Each row is a point. A path goes straight from each point to the next, and from the last back to the first. The post is the endless flat space through its rows: a point in 2 columns, a line in 3, a plane in 4, and so on, so that a path can go around it. Count how often the path circles the post. Going back the other way cancels.
(in the rows, 128 means zero)

Post (1 x 2):
[[133 147]]
Path (23 x 2):
[[166 155]
 [136 172]
 [ 96 154]
 [ 96  96]
 [141 124]
 [178 135]
 [168  70]
 [106 133]
 [137 104]
 [195  82]
 [151 159]
 [122 173]
 [ 85 165]
 [ 99  78]
 [158 111]
 [211 128]
 [166  86]
 [ 74 131]
 [ 93 175]
 [104 217]
 [ 66 142]
 [130 114]
 [190  97]]
Times around: 2

Post (5 x 6):
[[129 111 143 155 119 127]
 [166 133 144  87  95 124]
 [121 115 155 129 140 136]
 [138 109 128 156 144 127]
 [114 108 117 142 143 129]]
Path (30 x 6):
[[152 113 109 121 112 143]
 [126 119 129 140  98 129]
 [131 110 156 249 152 123]
 [160 109 138 181 136  97]
 [124 102 142  82  92 119]
 [141 101 157  96 153 157]
 [139 108 118 158 160 141]
 [162 134 106 138 117 121]
 [137  99  81 208 159 108]
 [108 108 145 120 101 110]
 [154 102 155  99 152 133]
 [118  97 143 144 169 156]
 [150 136 141 125 110 148]
 [134 127 115 108 136 125]
 [158 119 108 138 128  93]
 [152  98 105 100  97 112]
 [122 104 138 134 169 145]
 [151 129 119 101 161 158]
 [127 124 136 109 175 140]
 [132 120 130 124 136 119]
 [129 112 133 133 107 117]
 [139 108 148 121 144 139]
 [119 108 129 129 163 148]
 [ 96 122  94 112 178 154]
 [143 119 176 182 106 135]
 [133 116 136 164  96 138]
 [138 132 106 147 115 120]
 [127 119 118 165 155 112]
 [139 103 161 138 147 115]
 [149  93 130 121 113 132]]
Times around: 5

Post (10 x 11):
[[ 97 120 185 118 138 158 159 138  96 123 121]
 [160 133 148 122  85 152 175 130 131 104 159]
 [123 150 156 152  51 160 195  88 145  93 116]
 [120 138 154 175 145 120 120  89 102 153 114]
 [104 156 162 152 152  89  94 146  93 131 105]
 [120 108 112 105 158 140 101 195 148  80 132]
 [131  61 115 142  64 170 122 123 139 115 122]
 [137 159 107 120 123 141 125 170 112 105 138]
 [110 140 182 136  94 180 123 109 101 123 196]
 [114 101 125 114 122 119 124 102 125 130  78]]
Path (28 x 11):
[[ 78 109 120 153  78 170  22 175  74  96 155]
 [115  98 148 105 122 168 120 120 105 135 109]
 [116 136 139 131 146 158 156 172 163 119 106]
 [143 179 179 180  40 172 116  95  88 147 188]
 [140 122 151 142 145 125 120 160 148  80 136]
 [ 87 145 141 126  61 142 155 121  85 101  87]
 [ 98  97 132 133  55 157  99 106 115 128 196]
 [ 82 108 206 114 179 158 157 139 159 132 119]
 [118  90 147 119 176 116  76  87 151 143 106]
 [ 93 140 195 151  97 158 127 151  98  92 123]
 [124 139 193 123 104 180  83  94 119 125 168]
 [ 82 157 138  72 162 140  49 171 104 117 156]
 [ 13 145 145 155  82 197  76 127 109 104 126]
 [ 77 115 109 119  87 130  63 107 134 108 147]
 [151 123 191  85 138 125 182 125 108 182 153]
 [ 98 118 126 114  93 218  95 129 114 137 127]
 [115 164 143 128 177 181  97 147 130  85 180]
 [116 140 164  99 125 116 126 108  65 122 109]
 [ 91 130 154 104  95 168  80 123 108 118 124]
 [104 141 186 131 115 143 118 138 123 140 120]
 [137 154 153 108 174 117 174 143  79 159 131]
 [112 130 153  15 130 124 174 129 107 101 136]
 [142 136 148 209 147 109  62 179 148 148 170]
 [ 85 164 198 147 103 169 127  87 116 121 138]
 [ 74 178 159 133  73  97 138 109  78 123   7]
 [114 167 174 130 101 132 137  82  88 166 121]
 [127  86 133 107  97 111 190 127 132 132 100]
 [ 66 152 183 132 100 154 199 152 100  72 106]]
Times around: 0

Post (17 x 18):
[[128 139 128 120  82 125 144 112 160 119  92 166 142 123  81 123 172 161]
 [131 133 128 112 102 169  80 120 174 154  92 137 117 156 134 133 120 171]
 [125 141 137 157 200  98 109  96 119 135 124  94 148  87  88 141  79  95]
 [161 136 136 142 193 142 185 156 112 164  81  96 147 112 144 118 125 122]
 [147 138 152 151 122 115 141  84 143 169 125 116 137 132 163 102 128  88]
 [147 151 125 116  89 153  83 150 139  94 164 171 116  92 121 145 167 146]
 [ 75  73 111 178 225 110 108 133 131 117 119 147 121  98 106 128 127  99]
 [ 83  96 113 153 196  81 149 181 128 142 123 107 145 133 119 159 102  90]
 [177 163 127 170 147 124 148 126 117 144 138  97 130 156 157 118 182 165]
 [125 119 101 209 177 128 107 173  76 167 109 112 128 143  99 127 120  83]
 [164 146 118 134  52 137  78 134 129 105 106 162 197 117 129  96 138 169]
 [174 108 128 142 163  96 107 125 142 173  83 117 145 100 152 164 156 117]
 [125  69 102 102 178  89 153 177 123 100 128  67  96 122 100 106 179 104]
 [164 151 155 147  85 133 132 177 189 121 136 158 106 132 110  91 147 157]
 [107 157 124 109 183  58 114 163 107 146 122 133 116 109 114 111 152 121]
 [145 152 222 105  76 153  95 123 135 118 116 132 152 137 107 130 174 195]
 [121 135 125 136 142 136 130 144 150 178 160  97 152  89 127 112 143 147]]
Path (29 x 18):
[[193 202 141 162 160 127 178 210 128 177 191 149  95 102 152  53 218 152]
 [182 199 144 173 151 110  82 130  65 157 137 185 138 107 126 122  98 142]
 [ 90 107 119 101 171  32  92 142 107 121 132  85 198  54 118 163 127 165]
 [186  98 123 138 141 118 146 135 130 116  83  61 162 141 188 133 181 154]
 [108 182 123 154 104 180  71 109 163 204 158 150 155 104 163 141  66  89]
 [111 118 159 132 121  89 154 168 155  51 211 145 115 118  88  42 190 142]
 [150 158  93 117 126  55 120 125 107 145 159 146 118 127 150  95 156 103]
 [117 131  89 182 122 139  85 187  76 131 123 193 100  93  94  88 165 154]
 [105 139 187 105 141  83  98 186  76 180  78  42 165 106 113 147 169 165]
 [206 185  88 145 161 175 211 191 104 143  40  51 194 141 130 110 104 124]
 [131 119 151 152 160 178 194 164 129  96 106  49 147 158 111 113 143 151]
 [120 187 120 180 134  92  90 178 134 183 137 139 117 115 176 119 130 137]
 [140  97 127  76 120  96 137 107 169 122 108 104 139 153 154 174 175 181]
 [156 157  94 174 171 136 172 140 127 153 146 142  94 175  99 110 159 152]
 [198 151 109 138  63 116  60 165  89 145 119 155 167 139 129 119 173  94]
 [175 162 132 133  81 104 128 144 124 129 147 110 178 150 104  74 117 132]
 [108 150 142 122 144  81 123 137 129 143 172 171  97 172 124 194 141 149]
 [129 126 111 175 112 171 120 108 166 141  98 119 132  66  67 165  91 146]
 [127 202  72 231 128 151 136 140 111 107 146 143  85 149  98  76 161 122]
 [205 131 133 115 111  58 175 140 137 124 102  63 178 140 166  87 183 108]
 [162 218 118 170 132  93  32  43 172 169 212 147 162  98 135 162  63 105]
 [249 159 218 189 137 151 119  40  73 160  85 107 162 126 142 137 148 124]
 [ 94  92 153 198 128  85 142 122 146 147 148 155  90 152 164 126 139  84]
 [ 66 111 122 166 132 145 136 128 218 112 154 125  76 146 135  85 117 137]
 [149 136  99 144 115 143  78 142 139 161  68 104 159 118 162 131  87 141]
 [ 93 101 158 175 152 119 124 168 149 175 139 110 176 151 142 133  60 146]
 [158 153 143 177 195 140 142 159  54 122 113 135 202 145  87 167  76 115]
 [103 183  55 171  93 117 171 210 129 139 189 166 148 129  78 104 153 116]
 [135 161 194  93 136 119 105 127 180 136 114  87 146 106  75 113 137 193]]
Times around: 2

Post (17 x 18):
[[ 95  90  77 140 157 114  46 122 196  95 121 114 150 168 123 103 122 122]
 [132 141  78 133 100 187 172 139 129 135 148 124 146  85  97 104 135 107]
 [139 119 166 122 144 148  98 155 189 164 146 104 200 190 169 136 136 155]
 [170 114  95  92 141 107 123 189 126  84  85 126 182 141 174 153 142 122]
 [190 132 111 157 158  97  78 168 141 145 130 124 110 136  75 138 124  99]
 [150 113 109 113 109 105 130 136  78 134  99 127 157 123 147 195 142 179]
 [142  90 166 121 111 136 178 127 126 141 112 105  90 138 165  77 132 107]
 [124 109 132 123 102 155 166 144 129  82 127 150 164 159 126 100 152 124]
 [119 138 140  93 155 118 129 136  84 137  82 105  95 153 127 160 119 124]
 [143  87 114 139 178 141 194 123 135 166 137 151 143 120 185  92 168 105]
 [ 96  97 108 153 151  82 138 120 124 119 103  90 140 104 112 144 196 101]
 [ 98  89 151 174 170 127 117 133 106 177 118 121 206 131 149 131 164 105]
 [123 104 123 165 154 124 138 115 128 118 129 121 169 149  97 170  94  47]
 [ 92  84 106 144 141  73 154 158 113  77 120  85 158 194 118 122 115 134]
 [113 111  94 107 155 154 151 160 207 150 118 168 151 111 137 131 114 130]
 [184 208 115 156 116 136 123 134 117  97  86 111  96 119 154  98 126  65]
 [125 149 105  58 101 105 130 131 144 142 169 144 170  73  94 118 164 154]]
Path (31 x 18):
[[122 103 154 156 125 161 167 178 140 159 144 107 143 129  96  51 157 135]
 [120 104 138 100  91 108 184 116 123  80 127 115 119 196  85  86 106 137]
 [147 121  51 128 168  99  88 117 172 154 156  92 102 130  76 159 139 114]
 [ 80  54 131 146 118  96 171  60 117 134 192 155 176 158 131 113 156 124]
 [185 120 135  60 113 126 123 131 129  98 134 109 174 133 183 161 135 106]
 [129  66 170  85 114 165 119 121 147 130 139 136 146 108  95 132 177 152]
 [144  36 137 118 151  68 163  98 176 118 204 174 220 143  71 132 164 112]
 [ 67 101  28 181 141 110 181  82 134 112 140 166 125  52  71  54 182  59]
 [200 152 182 102 135 138  77 135 167 184 135 101 184 168 159 111 136  63]
 [169 113 105 115 131  90  94 208 153  18  83  56 174 232 186 141 145  84]
 [ 35 122 102 102 112 158  99 146 172  90 109 106 149 105 108  98 190 124]
 [130  42 133 136 142  97 184 145 109 132 124 104 171 150 139 179 139 152]
 [106 174  88  70 154 146 153 121 117 120 102 155 109  84 107  60  85  93]
 [178   7 153 123 130  40  68 133 130 160 164 110 159 176  70 117  89  73]
 [139 118 104 124 132 136 160  98 115 223 119 123 160 136 224 194 103 133]
 [185 215 137 105  97 140  80 130 148  86 103 165 101 128 209  95 155 121]
 [125  82 190 126 191 103 131 124 126 102 194 125 161 183 122  32 152  50]
 [175  95 164 232 123 191 147 169  84 164 111 126 151 123  67 124 144 144]
 [136 148 123 111  90 150 103 122 199 177  78 134 148  76 142 134 167 185]
 [145 209  70 172  87  79  83 116 177  75 133  71 128 133 122  62 147  90]
 [197 162 112 112 114  76 137  92 142 148 152 127 101 144  95 155 113 142]
 [143 113  87 117 155  66  61 162 194 105 149 145 143 158 120  38  93  91]
 [165 165 135 129 101 157  87 206 134 144  33  49 117 164 209 178 128 110]
 [137 165 111 155 166  99 120 168 187 118 104  95 134 132 162 157 169 135]
 [137  94  71 121 159 183 106 118 160  64  89 137 135  64 180  40 218  78]
 [131 106 154 100 142 169 219 179  83 159  83 184  91 111  76 120 150 141]
 [111  78 160  99 113 182 182 165 110 128 103 107 166 175 165  89 171 145]
 [105  91  85 113 231 183 220 218 136 224  95 211 130 124  97 158  92 145]
 [123 117  54 169  91 209  70 173 163 115  58 148 127 120 138  99 182 164]
 [ 96 180  84 125  80 158  88  88 193 133 177 147 151 100 137 129 149 138]
 [137 106 125 152 184 107 111  76 142 133 148 151 108 173 131 137 155 133]]
Times around: 5

Post (17 x 18):
[[138 167 147  83 179  57 135 108 147 154 162 117 135 124 119 152  90 150]
 [ 63 150 162  69 144 138 150 169 179 142 122  91  89 122  96 104 154 129]
 [116 161 124 113 105 100  68 134 119 167 145  53 130 104 102  74 129  89]
 [146 146  98 115 123 147 104 148 164  98 131 149 182 118  96 117 176 139]
 [ 94 149 156 114 174  98 153 156 157 136 193 162 150 150 171 147 132 128]
 [106 155 165 101 140 107 131  53 103 186 162 153 103 181  75 168  90 178]
 [116  97 111 147  96 170 118 109 126  78  75 176 105  84 120 140 127 115]
 [141  86 175 162 229 139 158 109 106 159 126 160 109 123 113 133 185 182]
 [122 175 121  57 126 136  80 154 146 125 138 128 175 157 189 174 118 125]
 [111 130 147 140 103 139 158  86 111 115 170  57 113 152  82 113  76 112]
 [192 142 123  91 120 126 147 200 154 117  92  70  88 121 102 113 144 108]
 [ 96 123 121 158 149 112 138 124 108 127 135  66 144 186 134 117 119 122]
 [141 123 149 138 165 140 133 192  58 103 137 107  65  87 105 153 131 127]
 [129 183 132  72 169 144  79 157 218 145 127 111 133 176 127  79 155 146]
 [139 136 151 191 127 123 101  68 107 165 125  89 125 119  66 167  91 118]
 [129 109 124 118 149 110 121 122  90 123 187 102 107 155 114 175 129 101]
 [122 146  94 152 165 170 107  53  97 144 121 177 132 120 128 139 116 120]]
Path (30 x 18):
[[120 150 149 157 192 147 135 134 143 168 103  75  98 168  87 160 154 192]
 [132 180 107  90 244  88 182 179 152 111 170 102 103 158 104 203 153 132]
 [156 133 132 168 132  81 142 135  91 119  91  97 120 111 114 169 112 102]
 [101  93 103 156 115 123  92  73 180 110 102 140 149 187  89 157 120  76]
 [ 80 189 161  81 216 138 120 178 171 193 155 161 197 168 139 138 153 174]
 [144  70 126 160  92 139 160 120 129  90 139  81 128 107 127  98 128 109]
 [147  94  54  39  64 109 115 143  98  53  86  89 109   7 150  99 151  90]
 [178  96  85  92  78  82  88 118  71 113  86  89  94 156 120 136 164 105]
 [141 141 119 111 106  95 101 107  44 176  60 154  49 110 122 125 100  63]
 [134 100 128  63 148 146 146 151  89 116 153 162 104 184 143 164 107 127]
 [125 145 174  67 160 166 169 198 138 131 103 116  83 147 157 198  91 153]
 [184 138 155 174 166 118 153 148 131 140 137  44 119 111  92 171 106 173]
 [184 140 106 144 111 143 118 172 118 115 140  99  94  78  35  52 191 115]
 [107 127 161 157 198  95 152 142  63 152 187 128  74 171 104 125 168 123]
 [148 193 188 130 227 141  96 116 153 222 102  88  68 215 109 147  98 154]
 [105 168 171 165 173  77 126 151 178 152 183 113 167 150  99 135 107 117]
 [ 97 244 147  72 146 130 111 180 177 175 135  43 138 178 128  97  97  89]
 [117 150  72 165  67 119 109 160 127 134 173 139 177  54 103  52 159  24]
 [159 162 120 183 222 101 127 159 188 215 171  42  98 148  77  84 133  91]
 [ 56 134 114 145 181 115 127 153 143 120 156 130 166 108 125 154 176 147]
 [ 75 112 114 145 144 111 164 123  85 121 102 105 101 126 142 118 161 121]
 [138 219 149 101  78 181  80 137  94 146 149 113 122 132  90  97 121 120]
 [142 106 152 116 148  91 169  67 146 121 199 187 117 148 103 148 100 120]
 [143 100 109 121 127 142 113  71  93 199 130 112 126 174 107  99 120 114]
 [120 183  60  89 160 187  46 135  96  83 120 163 136 156 116 178 104 175]
 [ 96 145 108 167  45 132 146 108  95 167 110  62 139  49 115  97 124  48]
 [209 175 156 119 162  66 173 121 110 165 148 124 115 111 138 151 117 140]
 [ 78 102 226 216 167 172 141  75  72 122 181 153 101 187 102 141 104 160]
 [106 145 194  98 207 143 110 102 186 154 159  75 109 157  91  98 107 141]
 [ 82 169 171 153 131 135 119 153 167 240 110  72 135 141  72  76 124 144]]
Times around: 5

Post (17 x 18):
[[199 100 116 187 109 165 164 140 113 120 122  96 160 142  91 178 125 112]
 [123 169  98 157  59  98 163  93  96 146 162 115 137 155  71 156 120 168]
 [ 99  79 126 160 186 111 149 192 121 147  65 104 148  88 141 173 120  91]
 [120 113 112 127 130 123 112 120  55 103 115 208 114 129 136  82 189 169]
 [149 143 132 149 162 102 121 204 141 152  73  64 126  98 118 131 169  75]
 [177 115 139 179 143 123 147 148 129 149  82  78  86  40 128 148 108  77]
 [114 122 139 119 164 160  91 105  65 129 158 202 180  97 142 104 129 143]
 [189 116  92 138 133 121 132 144 113 136 162 102 138 165 142 143 110 144]
 [198 155 109 152 112 120 146 137 170 107 118 122 132 159 123 190 133  78]
 [143 173 131 165  98  91 205 137  66 124 153 120 137 199 130 148 113 133]
 [158 104 181 170 158 124 133 197 155 101 106  74 133  93 123 170 161  97]
 [174 126 106 169 102  91 155  63 120 115 150  93 174 162 147 136 128  97]
 [147  96 118 168 101 137 115 164 124 111 149  84 143 126 123 149 123  54]
 [ 89 141 108 124 186 159  67  98  54  96 136 150 109 144 135  98 149 154]
 [133 193 128 123  51 107 171 107  37 124 120 120 133 137 181 150 149 148]
 [ 92  95 152  73 133 158  89 101  59 116 107 189 139 159 141  44 124 183]
 [131 110 117 200 144 146 101 208 160 129  81 112 124 106 165 109 127 107]]
Path (27 x 18):
[[ 90  94  87 165 129 105 152 162 106 131 124 128 162  66 141 146 183 116]
 [ 67  77 123  95 124 206  92 110 100  95 147 176 136 235  53 139 140 132]
 [116 130 138 105 156 118 123 167  81 196 136  91 138 132 153 126  51  72]
 [153 160 127 188 114 132 168 206 137 186 120 138 213 114 102 235  80 116]
 [215 145 111 153 102 125 120  76 117  90  63 147  80  77 154 131 162 109]
 [ 62 137  73 177 131 117 153 171 110 164 112 102 163  74 129 165  94 103]
 [144 157  93 224 119 130 162 107 113  83 132 225 136 101 117 184 218 133]
 [181  95  79 205  98 115 141  76 106 157 163  62 179  94 126 189 121  46]
 [ 91  77 167 204 185  79  74 113 124 120 133  98 172  71 133 136 129  27]
 [148  98  79 119 172 117 150 161  60 117 174 119 200 188 151 181  71 126]
 [128 126 117 105 148 142 123 123 178 117 105 208 157  61 125 151 117 144]
 [112  84  54 134 166 161 132 130 101 163 116 139 142 160  65  89 166 143]
 [204 166 110 154  46 147 113 123 112 148 116 151 134 159  54 171 204  87]
 [214  72 134 192 131 187 116 136  98  93 198 136 186 182 109 130  88 107]
 [112 170 117 168 100 126  84 210  94 143 128 125 177 121 181 108 118 117]
 [153 132 126 150 101 179 120 103 128  60 109 135  79 154 137  61  73 175]
 [172  95 144 144 121 137 204 130 116  99 156 150 201  90 114 225 153  60]
 [152  59 171 126 101 144 151 115 115  84  97  81  89  71 159 127 182 155]
 [170 153 142 154 149 147  78 108 118 117 110 115  91 162 235  63 183 164]
 [205 155 146 225 128 153 174  16  98 131 149 143 101  92  26 170 102 148]
 [133 179 149 156  91  72 110 123 124 111  71 124  88 115 130 123 184 129]
 [163 197 100  70 183 173  72 100  84 115  68 170 136  70 103 111 165 149]
 [141  81 157 154 158 143 211 111  82  98 102  49 161 100 157 165 162 137]
 [ 92  87 182 174 179 145 199 155  82 137 171  43 232 169 147 188 121  72]
 [118  44 127 147 145 110 126 159  97 154 122 173 170 198 104 147 133 149]
 [ 84 198 104 161 200 118  85 166  46 119 107 129 116 133 164 142 119 163]
 [145 148 125  95 198  78 148 103 113  97  94  69 129 154 174 179 112  55]]
Times around: 5
